Each point is reached from the start by the listed moves, each made 0, 1 or 2 times, or once backwards (-1), plus a little noise. Is the number of moves made odd or even? Then give how often each move was made.

Moves:
(1): [52 48 -2 16]
(2): [ 19  31 -23  -3]
Start: [12 26 14 -2]
Points:
[-8 -5 37  2] => odd (0, -1)
[12 26 14 -1] => even (0, 0)
[-60 -54  37 -16] => even (-1, -1)

Moves:
(1): [-3  5 13 11  3  5]
(2): [ -6  -1   6   6  17 -15]
(3): [ 18  13   0  -1   1 -14]
(4): [ -4 -10  -2  -4  13   5]
Start: [ 4  4 -1 10 -1 -3]
Points:
[-38 -26  20  23  60  -4] => even (1, 2, -1, 2)
[ 47  46  10  16 -23 -16] => odd (1, -1, 2, -1)
[-22 -16  -2  12  29 -23] => even (-1, 2, -1, 0)

Moves:
(1): [-6 12 -1 -2 -1  9 13 14 -2  6 -9 15]
(2): [  5   8   6   6   3   3  -5   2   4   1 -19  -2]
(3): [  0   7  -2  -6  -4  -6  10  11 -17   4  -8  -3]
(4): [-1 -4 -3 -3 -9 -5  2 -3 -8 -2 -4 -5]
(5): [  1   3  10   4   4   1   2  -3   1  -5 -11  -1]
(6): [-6 -5 -3 -7 -6  4  7  2  4  1  4 -6]
(7): [-2  0 -5  5  4  4 -1  0  5 -2  5 -1]
(8): [  9 -15  11   1  -3   0   9  -4   5  -6  -3  -2]
(9): [ 1 -2  2  3  9  4 -8 -6 -2  6  6  5]
Start: [  2   0  -9   6  -4   0   1   2  -6  -3 -11   0]
Points:
[ 14   3  -6   8  -9   3  47  41 -16  -6 -28  12] => odd (1, 0, 2, -1, -1, -1, 2, 2, -1)
[ -8  10 -17   8  -9  32  35  35  12   5 -26  20] => even (2, 1, 0, 0, -1, 1, 2, 1, 0)
[  7  -2  -6   5  15   8  12  14 -23  15  10  35] => odd (1, -1, 1, -1, -1, -1, 0, 1, 2)
[-18 -36 -31 -14 -37  12  34  -1   4  -7  20  -3] => even (1, -1, -1, 2, -1, 2, 1, 1, 0)
[ 22  -6  22  26  -2   7  23   2   0 -18 -60   9] => even (1, 1, 0, 1, 1, -1, 1, 2, 0)

Moves:
(1): [ 2  7  7  7  5  6 -1  5 -3  4  7  1  2 -6 -6]
(2): [ -5   0  -1  -8  -2  -9  -8  -4  -5   5   9  -6 -10   3  -2]
(3): [  2   5   5  -6  -6   3   4 -11   2   0  10   2  -4  -1  -2]
(4): [-6  3  2  2 -8  3  5 -5  5 -1  4  6  1  0 -5]
(5): [ 0 -2  3 -1  4 -3  0 -1  4  1 -5 -6  1  5 -2]
(6): [ -5   6   0  -3  -6  -1  -5   4 -14  -5  -9   2  -2  -1   5]
(7): [ -8   1   2   4   1  -5  -5 -15   3  -2 -13   5   4  -7   2]
(8): [ 1 -3  2 -4 13  1  2  6 13 14 -3 -2 -6  1 -5]
(9): [-6 -8  4 -5  5 -2 -1  4  3 -1  0  0 -5  2  3]
(10): [ 2  1  4 -4  3 -8 -5  4  4  3  2 -3 -7 -2 -2]
(11): [-3 -6  4 -2  1  3  2  7  5  3 -3 -5  8  1 10]
(12): [ -1  11   1  -2   1   2 -10   6  -7  -7   1   5   3  -4  -3]
(13): [ 12   6  -7   2   2   4  -3   9   2  -3   7   8 -14  10  -5]
(14): [  0  -9  -2  -1 -11   9  -5  -8   0  -9  -4   6  -5  -2   0]
Start: [-5  2 -6  5  6 -5 -1 -6  2 -5  1 -1  5 -3  2]
Points:
[ -5  -8  14 -19   8  20  -8   5  10  16  41   5 -51  20   3] => odd (2, 2, 2, 0, 0, 1, 0, 1, 2, -1, 2, -1, 2, 1)
[ -2  22  11  -8  60 -34 -23 -12  24  34   8  -1 -40  -6 -21] => odd (1, 1, 1, -1, 0, 0, 2, 2, 1, 1, -1, 0, 1, -1)
[-12  -1 -12  15 -19  -4  -1 -13  13 -29 -30  27   2   1  32] => even (-1, -1, 0, 1, -1, 1, 2, -1, 0, 1, 2, -1, 2, 0)
[-29 -14 -27  -2 -33 -36 -30 -52 -41 -20 -25  -9  -5 -14  19] => even (-1, 2, -1, -1, -1, 1, 1, -1, -1, 0, -1, -1, -1, 1)
